Every row gives one point. A path goes straight from each point to the next, and from the last back to the first. The post is the endless flat space through its rows: a point in 2 columns, a line in 3, a plane in 4, and so on, so that a path can go around it. Count how often the path circles the post. Going back the other way cancels.

Post, 2 rows:
-0.51; -0.09; -0.02
0.44; 0.07; 0.06
Path (25 x 3):
0.05; 0.09; -0.59
0.80; -0.39; -0.34
-0.32; -0.68; 0.33
0.51; -0.45; 0.52
0.60; -0.62; -0.04
0.22; -0.16; -0.64
0.23; 0.49; -0.52
0.00; 0.64; 0.14
-0.24; -0.06; 0.25
-0.31; -0.38; 0.50
0.18; -0.43; -0.10
0.96; -0.22; 0.01
0.03; -0.54; 0.48
0.41; -0.02; 0.47
-0.25; -0.52; 0.08
-0.65; -0.34; -0.25
-0.58; 0.26; -0.73
-0.58; 0.28; -0.11
-0.35; 0.19; 0.22
-0.01; -0.38; 0.67
-0.41; -0.30; 0.09
-0.30; -0.36; -0.55
0.84; 0.21; -0.14
0.24; 0.71; 0.11
-0.36; 0.26; -0.25
Times around: 2

Post (5 x 6):
-0.25; -0.15; 0.12; -0.07; 0.60; -0.11
-0.19; -0.36; 0.13; -0.18; -0.66; 0.52
0.21; 0.93; -0.13; -0.42; 0.05; 0.37
-0.05; 0.07; 0.45; 0.18; 0.32; -0.19
0.06; -0.11; -0.16; -0.43; -1.03; 0.29
Path:
0.24; -0.08; 0.22; 0.24; -0.68; 0.05
-0.08; -0.18; -0.45; -0.06; 0.04; 0.31
0.49; 0.03; 0.01; -0.18; -0.71; 0.80
0.43; 0.28; 0.41; -0.25; -1.07; -0.08
-0.29; -0.26; 0.52; -0.09; -0.20; 0.34
0.30; -0.15; -0.43; -0.54; -0.19; -0.33
0.17; -0.31; -0.16; -0.09; -0.61; 0.18
0.09; 0.80; -0.30; 0.03; 0.13; -0.08
0.06; 0.19; 0.12; -0.17; -1.02; -0.11
-0.22; 0.31; -0.57; -0.31; 0.35; 0.43
0.31; 0.11; -0.14; 0.15; 0.87; 0.02
0.14; -0.55; -0.01; -0.52; -0.36; 0.38
-0.35; 0.19; 0.49; -0.25; 0.29; -0.02
-0.49; 0.25; -0.20; -0.40; -0.50; 0.24
0.35; 1.38; 0.45; 0.34; -0.82; 0.19
-0.53; -0.36; 0.21; -0.19; 0.15; 0.47
-0.32; -0.05; 0.66; 0.12; 0.67; 0.01
-0.40; 0.46; 0.74; 0.09; -0.47; 0.09
-0.40; 0.42; 0.53; 0.30; 0.34; -0.34
-0.49; -0.90; 0.39; -0.18; -0.86; 0.26
-0.29; -0.39; 0.16; -0.38; 0.24; 0.25
0.34; 0.45; -0.56; -0.63; 0.05; 0.30
-0.07; 0.16; -0.12; -0.19; 1.18; 0.39
0.36; 0.39; 0.15; -0.02; -0.28; 0.61
Times around: 0

Post, 10 rows:
-0.08; -0.33; 0.49; 0.57; -0.24; -0.33; 0.31; 0.32; 0.24; -0.14; 0.04
0.21; -0.17; 0.13; -0.05; -0.70; 0.27; -0.14; 0.00; -0.09; -0.28; -0.33
0.03; 0.50; 0.14; -0.25; 0.01; 0.92; 0.02; 0.37; -0.71; -0.01; -0.72
0.04; 0.21; -0.03; -0.24; 0.32; 0.22; -0.50; 0.36; -0.18; -0.17; -0.43
0.21; 0.37; 0.54; -0.29; 0.01; -0.33; 0.17; -0.40; 0.06; 0.04; -0.01
0.75; -0.25; 0.03; 0.04; 0.89; -0.09; -0.03; 0.20; 0.41; 0.03; -0.52
0.28; 0.15; -0.29; 0.42; -0.40; 0.34; -0.25; -0.07; -0.15; 0.10; -0.11
0.51; 0.10; -0.05; -0.43; 0.07; 0.30; -0.07; -0.09; -0.03; -0.37; 0.22
-0.16; 0.60; -0.10; 0.02; 0.56; 0.25; 0.13; -0.32; 0.99; 1.04; -0.01
0.64; 0.45; -0.40; -1.11; 0.25; -0.69; 0.07; 0.12; 0.18; 0.12; -0.38
Path, 22 rows:
0.05; 0.09; 0.54; 0.02; -0.88; -0.04; -1.10; -0.20; 0.32; -0.35; -0.07
0.17; 0.30; 0.12; -0.23; -0.01; 0.48; 0.08; 0.19; -0.24; 0.45; -0.31
1.05; -0.13; -1.09; -0.49; 0.53; -0.05; 0.25; -0.07; -0.36; 0.21; 0.15
-0.16; 0.02; 0.26; 0.18; 0.36; 0.45; 0.16; 0.04; 0.04; -0.26; -0.54
0.81; 0.32; 0.00; -0.04; 0.68; 0.25; -0.21; -0.13; 0.31; 0.07; -0.85
0.86; -0.32; 0.43; 0.13; -0.44; -0.56; 0.36; 0.34; -0.23; -0.63; 0.39
0.73; 0.06; -0.24; -0.28; 0.25; 0.54; -0.27; -0.57; 0.68; 0.47; 0.40
-0.08; 0.57; 0.52; 0.26; 0.01; 0.36; 0.02; 0.57; 0.25; 0.44; -0.63
0.71; 0.40; 0.84; -0.05; -0.09; 0.48; -0.06; 0.12; -0.29; -0.66; -0.43
0.10; 0.67; 0.32; -0.42; 0.31; -0.06; -0.70; -0.54; 0.18; 0.18; 0.17
0.64; 0.28; -0.51; 0.15; -0.33; -0.24; 0.50; -0.14; -0.03; 0.81; -0.17
0.38; -0.10; -0.12; -0.30; 0.73; 0.64; 0.13; -0.57; 0.19; 0.46; -0.09
0.56; -0.18; -0.17; -0.30; 0.01; -0.22; -0.19; 0.36; 0.16; 0.17; -0.60
0.31; 0.09; 0.68; -0.23; 0.23; 0.07; 0.45; 0.34; -0.55; 0.49; -0.74
0.54; 0.03; -0.20; -0.50; 0.88; -0.01; -0.43; -0.33; -0.02; -0.01; -0.55
0.22; 0.23; 0.78; 0.46; 0.29; 0.75; 0.16; -0.63; 0.02; -0.30; -0.03
0.52; 0.25; -0.18; -0.31; -0.55; 0.05; 0.48; -0.25; -0.37; -0.18; -0.84
0.84; -0.07; -0.35; -0.97; -0.46; 0.11; 0.02; -0.41; -0.60; -0.45; -0.62
0.11; -0.42; 0.03; -0.41; 0.37; 0.14; 0.44; 0.19; 0.05; -0.53; -0.44
0.25; 0.16; -0.15; 0.00; -0.04; -0.40; -0.33; 0.31; -0.42; -0.85; -0.48
0.52; 0.71; -0.16; 0.11; -0.33; 0.55; -0.28; 0.50; -0.19; 0.45; -1.16
-0.08; -0.43; 0.25; 0.57; -0.34; 0.62; -0.29; 0.38; 0.72; -0.19; 0.26
Times around: 2
